Every row gives one point. The ring and each string are closed loops that go straight from each point to the next, and from the last back to the first. Before rounding, they use only three directions, however many columns there are. Count how often each string passes through the ring. Passing back the other way cancels.

Ring (7 x 4):
[[ 21  11  42 -12]
 [-19  42  14   6]
 [-47  41 -20  23]
 [-46   3 -52  27]
 [  2 -37 -46   1]
 [ 33 -47 -19 -17]
 [ 47 -30  29 -24]]
String:
[[-14   1  10  13]
 [-14  30 -17  -1]
 [-49  71 -45   9]
 [-77  59 -52  36]
 [-52  44 -78  14]
 [-15  13 -45  -1]
 [-21  -8 -22  16]
 [-28 -29 -25  27]
 [-19 -39 -10  26]
 [  4  -7 -22  -6]
 [ 40 -29 -52 -35]
 [ 62 -53 -27 -41]
 [ 68 -72  27 -28]
 [ 27 -43  42   0]
 [ 16 -15  17  -5]
 [ 30   3   9 -24]
 [ 44  24  32 -38]
 [ 23  38  13 -28]
 [  1  21  -2  -8]]
Times through: 1

Ring:
[[ -2 -37  31  62 -25  -2]
 [ -6 -24  51  48 -40 -28]
 [-16  -8  61  23 -49 -46]
 [-25   9  50  -8 -47 -45]
 [-31  14  31 -24 -36 -31]
 [-38   6  15 -31 -22 -13]
 [-44 -16   4 -23  -5   7]
 [-40 -40   1   2   5  22]
 [-28 -48   2  27   4  27]
 [-11 -48   9  53  -6  22]]
String, 19 rows:
[[ -2 -51  47  77 -27 -10]
 [-28 -53  52  42 -21 -17]
 [-18 -25  23  25 -20  -3]
 [  3 -20  -6  47 -14  24]
 [  2 -46 -16  64   3  45]
 [-22 -68  -1  51  12  40]
 [-40 -64  22  27   4  14]
 [-29 -38  20  20  -9   5]
 [-43 -51  36  15  -8  -5]
 [-34 -66  14  36   7  23]
 [-12 -62  -8  60  10  44]
 [  5 -40 -13  64  -3  40]
 [  6 -21  -5  52 -14  24]
 [ 15 -45   8  88 -15  25]
 [ -1 -51  39  76 -24  -3]
 [-28 -46  57  36 -26 -25]
 [-13 -24  29  33 -25  -8]
 [  6  -9   6  44 -26   8]
 [ 13 -33  32  80 -32  -3]]
Times through: 2

Ring:
[[ 56  -3  19 -21  12  32 -30   0]
 [ 25  16  11 -18  76  32 -14 -18]
 [-22  11  -4  10  59  13  10 -21]
 [-48 -28 -24  42 -31 -15  17 -17]
 [-19 -50 -31  26 -44 -14  -7 -28]
 [ 43 -34  -2  -8 -29  14 -32 -11]]
String:
[[ 21 -19  -7  -7  23  14 -21 -26]
 [ 49 -12   0 -28  50  28 -35 -30]
 [ 73   8  16 -48  89  46 -43 -27]
 [ 65  33  31 -44 104  53 -30 -10]
 [ 22  28  27  -8  47  34  -3  10]
 [  4  13  12   3  33  22   1  -1]
 [  1  -7  -6   2  33  13  -6 -22]
 [-12  -5 -20  -3  83  11  -5 -48]
 [-17 -14 -24   3  64   5  -4 -48]
 [-21 -11 -11  18  14   3   5 -19]
 [-36  -7  -3  37 -27  -2  20   5]
 [-57 -16 -10  55 -58 -14  30  10]
 [-64 -43 -34  56 -62 -28  22 -17]
 [-43 -61 -45  40 -54 -27   2 -38]
 [-27 -63 -35  39 -84 -24  -3 -21]
 [ -3 -42 -14  24 -65  -6  -8  -6]
 [ 16 -48 -10  17 -82  -3 -18  -1]
 [ 46 -56 -14  -7 -51   6 -41 -21]
 [ 66 -50 -13 -28  -6  17 -54 -36]
 [ 47 -29  -7 -22  20  19 -38 -32]]
Times through: 0

Ring (6 x 11):
[[ 41   4   6 -85  14 -22 -29 -32  14 -16 -20]
 [ 17  42 -22 -64  12 -13 -24 -26   1  -2 -19]
 [-42  33 -45  18  -7   6   6  -5  -6  16   1]
 [-52 -21 -30  46 -16   6  21   0   5  14  12]
 [-27 -48  -4  18 -12  -3  14  -6  14  -1   9]
 [ 18 -42  19 -44   2 -17  -9 -20  19 -18  -4]]
String, 27 rows:
[[ -25  -46   32    6  -14    0   14   11    4  -34   20]
 [ -16  -17   17  -13   -7   -2    4    3    1  -27   10]
 [   4  -64   46  -27   -7  -11    3   -2   15  -39   11]
 [  -1  -31   38  -31   -5   -6    0    3    4  -41   11]
 [   2  -11   -6  -30    1  -11   -7  -18   11   -4   -6]
 [  46  -27  -11  -75   15  -29  -27  -49   31    9  -27]
 [  60  -21    9 -100   18  -32  -34  -45   27  -10  -27]
 [  55   -5   27 -104   16  -26  -33  -30   15  -32  -19]
 [  68   12    5 -121   24  -32  -44  -47   19  -13  -33]
 [  56   23  -20 -103   23  -29  -41  -50   19    5  -36]
 [   8    7  -22  -39    6  -13  -14  -26   11    6  -14]
 [   3   22    8  -48    3   -6  -13   -5   -5  -27   -2]
 [  11   51   -4  -65    9   -8  -22  -12   -9  -21  -11]
 [  17   75  -51  -67   16  -13  -31  -34   -2   17  -29]
 [   2   51  -59  -38   10  -10  -19  -34    4   29  -24]
 [ -13   10  -13  -17   -2   -4   -3   -9    1   -5   -2]
 [ -27   17    0   -8   -7    4    3    7   -9  -21    9]
 [ -53   48  -39   24  -10   12   10    8  -16    6    8]
 [ -30   10   -9    2   -8    3    5    3   -5  -11    8]
 [ -29    8  -32    7   -6    0    4  -10    3   11    0]
 [ -52    8  -64   44  -11    5   15  -13    5   39    0]
 [ -77   -6  -61   79  -20   13   30    1    2   37   13]
 [ -60  -22  -73   68  -15    4   23  -18   16   54    1]
 [ -32  -19  -36   23   -9   -2   10  -15   12   22    0]
 [ -20  -16  -22    3   -5   -5    4  -14   11    9   -1]
 [ -35  -58  -34   41  -13   -5   18  -19   25   30    3]
 [ -35  -71    6   35  -17   -1   22   -1   18   -4   17]]
Times through: 0
String (18 x 11):
[[-26  -7   1   0  -8   1   6   3  -1 -15   9]
 [-46 -26  16  27 -18   8  20  19  -4 -27  24]
 [-38 -76 -20  47 -16  -4  23 -14  26  21   9]
 [ -8 -59 -13   2  -5 -13   5 -25  27  13  -3]
 [ 15 -62  -7 -25   1 -21  -5 -35  33  10 -11]
 [ 33 -63  27 -56   4 -24 -13 -28  29 -19  -8]
 [ 19 -30  44 -57   1 -13 -11  -6   8 -45   3]
 [ 10  -9  17 -47   2 -11 -11 -11   6 -26  -2]
 [ 18   0  -9 -52   7 -16 -17 -27  12  -3 -14]
 [  3   9  24 -47   1  -6 -10   0  -4 -37   3]
 [ 39  47  -3 -97  18 -18 -35 -28   1 -18 -23]
 [ 34  63 -52 -83  21 -20 -37 -47   8  23 -37]
 [  5  37 -49 -39   9 -12 -18 -33   7  23 -22]
 [-11  13 -23 -19   0  -5  -5 -15   3   3  -6]
 [-42  38 -20   8  -9   9   6   9 -15  -9   9]
 [-70  45 -61  51 -14  16  18   6 -14  25   8]
 [-59  18 -87  56 -11   6  16 -18   6  57  -4]
 [-36  -4 -45  24  -8   0   9 -15   8  26  -1]]
Times through: 2

Ring, 7 rows:
[[ 12 -23  49  16  25   2  52  11  16  71 -34 -39]
 [ 13 -13  50  19  34 -12  46 -12  -3  58 -24 -60]
 [ -3  15  27   5  21 -22  11 -26  -9  21  -5 -47]
 [-20  30   6 -15  -3 -16 -15 -12  10  -1   1  -7]
 [-30  28  12 -33 -23   1 -13  15  40 -10  -4  43]
 [-22  10  28 -28 -19  11  10  31  52  11 -18  48]
 [ -7 -11  37 -11  -5  16  33  36  49  46 -32  24]]
String, 27 rows:
[[-14   6  22 -14  -7   5  12  20  37  27 -19  16]
 [-15  12  55 -25  -1  -3  25   3  29  -4 -10  23]
 [-23  12  55 -38 -16   8  23  23  51 -10 -13  59]
 [-20  -1  20 -26 -26  24  13  52  68  32 -29  60]
 [-12  -6   9 -11 -15  20  13  45  55  52 -32  29]
 [ -8  -2  23  -7  -2   7  19  23  36  42 -25   7]
 [ -4  -3  61 -11   9   0  41   8  27  23 -20   5]
 [ -4   1  55  -8  12  -5  36   0  19  21 -17  -6]
 [  7 -16  73   2  23  -1  59   3  18  42 -27 -19]
 [ 23 -42  52  29  32  10  69  24  21 103 -48 -50]
 [ 16 -31  26  28  24   8  46  22  20  99 -43 -50]
 [ 20 -32  23  34  30   4  46  17  13 105 -43 -64]
 [ 25 -28  57  34  46 -10  63 -11  -9  83 -33 -83]
 [ 18 -14  78  19  46 -19  63 -27 -15  46 -20 -70]
 [ 25 -28  48  37  46 -10  58 -10 -10  89 -34 -88]
 [ 12 -20  18  26  23   1  34  12  12  87 -35 -55]
 [ -1  -4  27   4  11  -1  24   8  19  48 -23 -22]
 [  2   0  69  -3  24 -13  45 -15   5  19 -13 -25]
 [ 15 -22  71  15  34  -4  64  -2   8  59 -30 -44]
 [ 20 -44  33  29  22  19  60  40  34 115 -54 -38]
 [  5 -26  21  12   6  18  37  41  42  87 -43 -11]
 [ -5  -7  21  -1   1   8  22  25  35  53 -28  -1]
 [ -7   4  59 -13   9  -5  34  -1  21  12 -14   2]
 [-11  -7  53 -22  -9  16  38  36  54  27 -28  42]
 [-18  -4  23 -24 -24  25  18  54  69  37 -32  58]
 [-19   1   7 -19 -23  20   6  47  60  39 -28  44]
 [-19   2  -1 -17 -23  19   0  46  58  42 -28  38]]
Times through: 4

Ring:
[[  1  17   1  10  -7  18  -7 -14 -18  45 -37  -3  22  18]
 [  9  16  13  18   1  13 -13 -16 -21  12 -30  -4   8  16]
 [ 17  13  40  24   7 -13 -28 -15 -10 -56  11 -14 -33  14]
 [ 13  11  49  18   3 -36 -33  -9   7 -76  42 -21 -54  14]
 [  5  10  45   7  -8 -47 -30  -4  22 -61  59 -26 -61  18]
 [  0  13  28  -4 -20 -35 -20  -5  27 -14  50 -26 -50  28]
 [ -4  15   8  -8 -25 -11  -9  -8  17  36  18 -20 -21  32]
 [ -5  17  -3  -4 -21   7  -4 -10   2  62 -14 -10   8  28]]
String:
[[  -4   11   29   17    6  -26  -24   -1  -11  -26    0   -4    2   -7]
 [   0   12   26   11   -2  -22  -21   -5   -1  -16   10  -11  -12    8]
 [  -4   11   28   10   -1  -29  -23   -1   -1  -20   12   -9   -8    1]
 [   9    9   56   22   10  -48  -38   -3    4  -93   44  -18  -49    0]
 [  16    8   66   22    7  -57  -42   -6   15 -121   69  -27  -80   10]
 [   2    9   50   12    0  -55  -34    1   16  -75   55  -20  -51    4]
 [  -4   11   32    6   -6  -37  -24    0   10  -27   30  -15  -25    7]
 [   5   13   28    8   -9  -21  -21   -9    8  -21   25  -19  -34   21]
 [  13   12   41    5  -14  -35  -27  -11   26  -52   61  -32  -74   34]
 [   9   12   41   -2  -20  -44  -26   -8   37  -48   75  -36  -82   37]
 [  -6   11   31  -11  -25  -52  -22    1   41  -19   71  -31  -60   27]
 [ -15   12   19   -8  -19  -40  -17    5   22   12   35  -16  -17   11]
 [ -11   13   16   -2  -14  -27  -16    1   11   15   17  -12   -8   11]
 [   8   15   21    4  -14   -9  -16  -13   10   -1   19  -21  -34   32]
 [  11   18   10   -5  -27    4   -8  -19   19   30   21  -28  -43   52]
 [   2   20   -9  -13  -36   17    2  -18   17   80    1  -23  -18   54]
 [ -15   17  -11  -10  -24    4    0   -4    3   85  -19   -6   24   22]
 [ -14   14    5   -1  -12  -12  -10    0   -2   43  -11   -3   20    6]
 [  -1   15   12    5  -11   -5  -13   -8   -1   22   -4  -10   -3   18]
 [  11   17   11    8  -12   11  -11  -18   -4   20   -7  -15  -16   34]
 [   9   18   -1   10  -10   29   -4  -21  -17   50  -37   -7   11   31]
 [  11   18    0   15   -6   34   -5  -22  -24   46  -46   -4   17   28]
 [  14   16   15   15   -5   14  -13  -20  -12    8  -16  -12  -11   29]
 [  13   16   19   15   -4    6  -16  -17  -10   -3   -8  -13  -16   25]
 [  23   16   23   25    4   19  -17  -25  -21  -17  -21  -12  -18   28]
 [  28   16   31   32   11   17  -22  -26  -26  -40  -19  -12  -23   25]
 [  17   13   35   29   13   -3  -26  -16  -22  -48  -10   -8  -16    9]]
Times through: 3

Ring (7 x 14):
[[-75  -4 -37  48 -11 -25  18  18 -16  24 -40 -15  41  40]
 [-39 -19  -8  27 -13  16  -1  -1   6   4 -18 -14   0  52]
 [  5 -32  12 -13 -12  32  -8 -11  20 -31  -3  -3 -28  19]
 [ 45 -40  20 -58  -8  24  -4 -13  25 -68   0  12 -38 -40]
 [ 40 -43   7 -54 -13  -2   8   3  11 -44   0   1 -28 -80]
 [ -2 -33 -14 -14 -18 -22  17  17  -7  -1 -10 -15  -3 -61]
 [-44 -17 -32  22 -16 -33  22  23 -17  20 -27 -18  26 -18]]
String, 32 rows:
[[ -32  -22  -19   16  -16  -13   12   14   -7   12  -18  -18    9   -6]
 [ -33  -18  -20   12  -12  -14   13   12   -5   -1  -25  -10   15    0]
 [ -87    8  -48   47   -4  -43   28   22  -22   11  -59   -3   65   38]
 [-108   13  -54   68   -5  -43   27   24  -26   28  -63   -9   73   64]
 [-118   17  -55   77   -3  -39   26   22  -25   28  -67   -8   78   85]
 [ -93    1  -38   69  -12  -16   14   16  -16   37  -42  -20   44   76]
 [ -37  -25  -12   29  -20    5    3    8   -2   23  -10  -25   -2   25]
 [ -31  -22  -12   17  -14    3    5    5    1    3  -17  -14    2   20]
 [ -39  -12  -16   14   -7   -2    8    3    2  -16  -31   -1   17   33]
 [ -52   -9  -12   32   -7   14    0   -4    6   -8  -31   -4   14   75]
 [ -35  -24    4   32  -16   40  -13  -10   16    6   -6  -19  -18   80]
 [ -10  -33    9   10  -19   36  -11   -8   16   -1    3  -19  -30   37]
 [  -1  -36    4   -2  -19   19   -3    0   10   -2    3  -18  -26   -1]
 [  -6  -26   -3  -10  -11    6    4    0    8  -24  -14   -3   -8   -4]
 [  12  -27   10  -30   -5   21   -2  -11   20  -55  -14   11  -18    3]
 [  39  -32   24  -59    0   34   -8  -22   33  -91  -11   26  -33   -7]
 [  64  -46   36  -73   -7   45  -13  -24   39  -87    8   18  -58  -32]
 [  56  -48   28  -62  -12   35   -9  -16   30  -65   11    7  -54  -43]
 [  35  -44   16  -41  -15   21   -3   -6   19  -38    7   -4  -40  -40]
 [  13  -34    3  -26  -13    7    3    0   11  -30   -6   -3  -19  -29]
 [  25  -30    4  -49   -5    0    8   -3   14  -63  -16   15  -13  -46]
 [  57  -37   13  -84   -1   -2    9   -6   20  -94  -13   28  -23  -86]
 [  74  -47   17  -95   -7   -3    9   -3   20  -87   -1   20  -37 -117]
 [  68  -53   15  -79  -16   -3    8    3   14  -55   11    2  -44 -121]
 [  48  -51    7  -56  -20   -6    9    8    7  -28   12  -10  -38 -105]
 [  26  -48    2  -30  -24   -4    7   11    3   -3   11  -21  -32  -77]
 [  -2  -32   -7  -12  -16   -5    9    8    2  -10   -8  -11  -10  -32]
 [  -9  -25  -15  -15  -11  -20   16   12   -4  -18  -21   -3    7  -40]
 [ -20  -20  -25   -8  -10  -35   23   19  -11  -13  -29   -3   21  -46]
 [ -35  -20  -34   11  -17  -44   27   28  -21   19  -26  -18   27  -48]
 [ -48  -20  -37   28  -20  -42   25   30  -24   38  -24  -27   27  -32]
 [ -42  -24  -27   30  -22  -24   16   23  -16   39  -15  -31   13  -15]]
Times through: 5
String:
[[ -53  -19   -6   49  -18   29   -8   -3    7   24  -12  -25   -5   86]
 [ -25  -28   -7   18  -20    9    1    5    2   15   -6  -23  -10   15]
 [ -41  -15  -19   20  -11   -8   10    8   -3   -1  -28   -9   17   22]
 [ -86    6  -43   50   -5  -33   22   18  -18   13  -54   -6   58   51]
 [-106   11  -57   66   -7  -52   31   29  -30   33  -62  -12   75   46]
 [ -62  -16  -36   46  -21  -30   19   26  -21   46  -24  -31   28    5]
 [ -20  -27  -13    7  -18   -7    9   11   -3    7  -12  -18   -1  -13]
 [ -35  -14  -27    7   -9  -30   21   17  -11   -7  -34   -4   27  -17]
 [ -49  -14  -40   20  -15  -49   29   30  -24   21  -34  -16   38  -35]
 [ -47  -21  -38   27  -21  -45   27   32  -26   40  -23  -29   28  -41]
 [ -30  -27  -22   18  -21  -20   15   20  -12   28  -12  -27    7  -24]
 [ -30  -17  -21    5  -10  -20   16   12   -6   -9  -29   -5   19   -9]
 [ -57   -6  -36   25   -9  -35   23   20  -16    5  -42   -6   41    6]
 [ -41  -14  -23   17  -11  -17   15   13   -7    1  -30   -8   22    7]
 [ -52  -18  -23   38  -18   -9   10   14  -10   30  -20  -25   15   25]
 [ -65  -15  -24   54  -19   -2    7   12   -9   40  -21  -29   16   52]
 [ -22  -29   -7   15  -19    8    2    5    2   11   -7  -21  -10   11]
 [ -31  -16  -11    9   -8    2    6    1    4  -17  -26   -2    9   27]
 [ -31  -18    0   18   -9   29   -7  -10   15  -16  -18   -5   -6   66]
 [ -14  -18    2   -6   -4   21   -2  -11   17  -43  -23    9   -4   39]
 [  -3  -30    2   -8  -13   16   -1   -3   12  -20   -8   -7  -17    4]
 [   6  -38   10   -8  -19   27   -7   -5   15   -9    6  -16  -33    2]
 [  18  -40   24  -16  -16   50  -17  -18   28  -29   10   -9  -48   24]
 [  -1  -23    9  -16   -5   28   -5  -14   21  -48  -16    9  -15   30]
 [ -14  -20   -3   -7   -7    9    3   -4   10  -33  -22    4   -1   16]
 [ -32  -19    3   22  -11   36  -10  -12   17  -12  -15   -8  -11   76]]
Times through: 2

Ring:
[[  8 -52  19  68 -25 -31 -26 -20  16 -28  27  67  14  -8]
 [ 25 -50  24  64 -19 -46 -31 -23  11 -17  24  50  27  14]
 [ 34 -34  29  36   4 -59 -32 -12   5   8  18  14  35  34]
 [ 38 -17  28   3  14 -56 -18   0  -7  25   7 -20  32  40]
 [ 41  -9  24 -18   4 -39   7   2 -23  26  -4 -38  23  33]
 [ 32  -6  17 -29 -11 -14  30   5 -32  16 -10 -36   6  12]
 [  3  -3  11 -30  -8   5  32  16 -19   5  -4 -16 -12 -19]
 [-40  -5   6 -15   9  14  11  30  13  -9  14  24 -29 -54]
 [-49 -15   6   7   9  10  -5  26  27 -18  24  50 -28 -60]
 [-33 -34  10  40  -6  -4 -17   7  28 -29  29  69 -13 -46]]
String (27 x 14):
[[ 35  -7  10 -35 -39  11  59  -1 -49   2 -20 -36  -7  -5]
 [ -1   2   3 -46 -26  32  61  17 -34  -4 -14 -22 -29 -39]
 [-11 -13   7 -12 -18  16  30  12 -10 -12   3  12 -21 -38]
 [-12 -17  13   4   2 -10  -1  13   7  -5  14  21  -7 -23]
 [-35  -9  13  -2  26 -10 -14  29  25   0  22  27 -13 -35]
 [-82  -7   5   2  39  11 -23  46  51 -14  35  61 -37 -78]
 [-75 -26   2  32   6  20 -16  26  47 -39  37  91 -39 -87]
 [-20 -37   9  40 -25   3  -2  -2  14 -34  22  64 -14 -44]
 [-25 -39   8  43 -25   5  -4  -1  18 -37  24  71 -16 -49]
 [ -3 -29  14  23 -13 -11  -2   0   6 -15  15  35  -2 -20]
 [-38 -12  13   4  27 -12 -19  28  30  -3  25  34 -13 -37]
 [-32 -15  12   5  15  -6 -10  22  22  -7  21  34 -14 -38]
 [-76   2   4 -19  38  17  -7  50  39  -7  26  40 -40 -76]
 [-59   4   1 -31  18  29  18  43  17  -8  14  23 -43 -73]
 [-14  -3   4 -32 -17  26  43  20 -17  -8  -4  -2 -29 -45]
 [ 19  -6   8 -35 -33  17  55   5 -39  -1 -15 -26 -15 -18]
 [ 33 -13  14 -19 -29  -4  38  -3 -36   3 -11 -24   2   3]
 [  7 -18  17   4   0 -21  -1   6  -1   2  10   8   5  -4]
 [ -3   0  19 -24  30 -27  -7  26   4  22   9 -16   3  -1]
 [ 11 -11  20  -8  11 -28  -3  11  -3  13   7  -8   9   6]
 [ 17  -1  23 -25  27 -38  -6  19  -6  30   4 -31  15  20]
 [ 53  -2  28 -32  14 -50   6   5 -30  40  -9 -60  31  50]
 [ 65 -14  26 -16 -13 -43  17 -10 -39  26 -12 -49  31  49]
 [ 39 -23  20   4 -19 -28  11  -9 -23   5  -1 -11  17  19]
 [ 14 -16  19  -1   1 -25   0   5  -6   7   7  -2   8   4]
 [  4   1  19 -30  24 -23   3  24  -5  24   4 -25   3   2]
 [ 31   5  15 -50  -8  -5  43  13 -39  22 -17 -54  -1   8]]
Times through: 4
String (31 x 14):
[[   5  -34   17   33  -14  -21  -10   -6    7  -15   17   37    6  -10]
 [  25  -60   18   75  -49  -26  -13  -34    2  -36   20   66   16   -3]
 [  46  -86   22  121  -73  -42  -28  -61    4  -53   28   96   33   13]
 [  20  -59   24   83  -22  -50  -42  -28   20  -25   31   70   29   11]
 [   3  -36   24   44   10  -46  -40   -3   24   -4   28   42   20    6]
 [  16  -32   22   32   -5  -37  -19   -6    6   -4   17   26   17    8]
 [  25  -34   23   33  -10  -39  -16  -11    0   -3   15   21   21   15]
 [   9  -23   23   19   15  -43  -26    5   12    8   19   15   18   11]
 [  13  -17   30   14   41  -66  -47   11   20   26   23    1   31   31]
 [  40  -17   36   10   39  -83  -46    3    7   39   16  -22   48   60]
 [  62  -25   32   11    0  -65  -14  -15  -20   25    2  -27   44   59]
 [  53  -29   24   15  -24  -39    5  -19  -25    6   -1  -11   28   34]
 [  20  -19   21    4    1  -31   -4    2   -6    9    8   -2   14   11]
 [   7   -4   22  -18   28  -36  -11   20    2   25    9  -19   11   11]
 [  43    6   25  -45   17  -39   15   14  -30   41  -11  -65   21   39]
 [  76   -9   22  -34  -33  -24   47  -14  -62   24  -26  -67   23   45]
 [  49  -14   18  -18  -29  -15   36   -8  -42   10  -14  -35   12   20]
 [  24  -15   16   -9  -15  -14   20    0  -21    4   -2  -12    5    3]
 [  -2   -8   16  -14    9  -15    5   17   -2    8    7   -4   -2  -10]
 [  -8    9    9  -50    8    9   34   30  -17   14   -6  -29  -19  -25]
 [ -12    9    4  -55   -7   27   51   28  -24    5  -10  -26  -30  -40]
 [  -5   -8    6  -23  -21   19   39   13  -19   -8   -3   -1  -22  -35]
 [   3  -20   11    2  -19   -1   18    3   -9  -10    5   14   -8  -21]
 [ -17  -14   12   -2    5   -6    1   17    8   -4   13   19  -10  -28]
 [ -49   -4    9  -12   28    2   -8   36   27   -2   21   28  -24  -50]
 [-102    4   -1  -16   44   29  -11   60   54  -16   34   60  -54 -101]
 [ -77  -16    1   12   13   25   -7   35   42  -30   32   73  -43  -88]
 [ -38  -35    5   38  -22   14   -1    5   22  -40   25   75  -25  -62]
 [ -72  -32    4   44    6   11  -26   22   52  -40   41   99  -32  -81]
 [ -47  -28   11   35   14   -9  -30   18   41  -22   35   70  -15  -50]
 [ -15  -20   16   14   13  -22  -18   14   18   -3   21   29   -1  -18]]
Times through: 2
